Every row gives one point. To make a cloud, some directions were put in groups of two or more. Within a group, all points are equally far from the middle, so they leave a hole (a ring in 2 directions, a hollow ball in 3). The other directions are filled evenly. Then the cloud was stretched, turned, moved and blurred a little. Count the holes, and give their numbers of directions, smallest first.
(in the rows, 128 means zero)

Cloud, 13 rows:
[[ 85  93]
 [152 139]
 [161 126]
 [112 113]
 [153  87]
 [151  87]
 [101 167]
 [140  89]
 [161 120]
 [ 89 151]
 [ 81 140]
 [119  91]
 [128 109]]
Holes: 0

Cloud:
[[157 103 149]
 [137  97  85]
 [ 73 103 107]
 [149 153 166]
 [119 155 110]
 [ 89 148 123]
 [ 99  80 106]
 [ 97 150 148]
 [152  95 149]
 [145 102 101]
 [109 156 110]
 [ 80 113 141]
 [114  83 160]
 [105 155 132]
 [136  84 139]
 [139 153 139]
 [ 84 102 140]
 [ 94 106 179]
 [130  85 101]
 [ 90 122 177]]
Holes: 1 (2)

Cloud:
[[115 138  90 179]
 [117 111 145  99]
 [100  80 138 126]
 [125 117 116 153]
 [129 102 126  77]
 [154 112 123  91]
 [114 148 130  93]
 [162 130 124 161]
 [ 92 162 154 172]
 [131  86 149  88]
 [140 113  86 149]
 [130  73 119 166]
 [126 103 173  89]
 [140 100 134 136]
 [158 140 103 148]
 [ 92 116 134  83]
 [118  90 149 162]
 [153 151  99 113]
 [171 164 138 116]
 [176 101 148 105]
 [ 94  97 155  96]
 [103 181 142  96]
 [102  94 148  60]
 [160 146 143 112]
 [ 75 119 133 125]
 [130 121 155  96]
 [125 175 167 104]
 [143 105  71  86]
 [138 146 161 165]]
Holes: 0

Cloud (30 x 4):
[[ 84 148 124 145]
 [167 123 163  62]
 [151 154 158 134]
 [102 119 131  77]
 [144 103 175 145]
 [111 109 113 176]
 [136 114 132  69]
 [151 123 172 172]
 [124 106 140  95]
 [118 122 115 101]
 [143 164 164  82]
 [170 102 143 118]
 [138 163 161 100]
 [ 89 152 127 158]
 [164 137 169  92]
 [150 162 134 156]
 [121 132 109  92]
 [118 158 168 119]
 [163 141 158 166]
 [112 151 180 125]
 [161 169 113 146]
 [181 150 157  86]
 [122 164 136 147]
 [168 154 159  95]
 [191 132 155 129]
 [129 123 101 140]
 [116 143 175 160]
 [146 135  95  88]
 [ 88 136 122  94]
 [133 166 133 144]]
Holes: 1 (2)

Cloud:
[[134 143 143  70 172  97]
 [117  94 176  99 134 123]
 [147 148  77 123 157 132]
 [126  98  82 141 132 174]
 [142 112 126  85  85 108]
 [129 158 130 122 139  73]
 [149 149 143 133 161  97]
 [117  88 129 148  78 138]
 [ 97 165 109  67 130  99]
 [ 76  97 142  94 136 123]
 [170  95 118 100 104 142]
 [104 144  83 150 146 115]
 [ 81 117 138 131 173 140]
 [134 110  74 127  88 109]
 [103 125 121 109 178  88]
 [105 163 113 116 148  75]
 [104 138 106 150 157 100]
 [ 90 137  82 112 150  91]
 [132 121  73  83 131 150]
 [147  67 100 122 115 145]
 [161 112 119 106 108 174]
 [102  81  97  91 112 117]
 [ 78 113 101  96 138  97]
 [118 135 157  75 165 162]
 [143  98 117  86 104 166]
 [115 155  91 145  92 130]
 [141 184 115 104 167 124]
 [116 124 100  78 182 121]
 [148 165  76 111 133 120]
 [ 85 108 138  70 145 137]
 [121 111 130 107 176  87]
 [ 98  89 163 138 143 137]
 [166 113 119 149 130 103]
 [138 160 129 139 130  89]
 [ 72 151 108 101 144 171]
 [ 71 127  90 121 157 128]
 [117 163 109 136 100 157]
 [123 129  83 114  96  84]
 [138 117 148 130 137 191]
 [131  98 168 145 152 146]
 [123 157  79 114 101  94]
 [102 138  65 143 117 134]
 [171  99 135 116  97 112]
 [110 139 131 155 141 176]
 [145 125 137 162 118 109]
 [130 170 112 113 178 155]
 [126  88  80 128 144 159]
 [105 157 117 101 151  71]
 [131  99 103 129 169 171]
 [151 113 102  73 150 103]
 [141 106 152 125  79 130]
 [ 78 166  90 111 138 158]]
Holes: 1 (6)
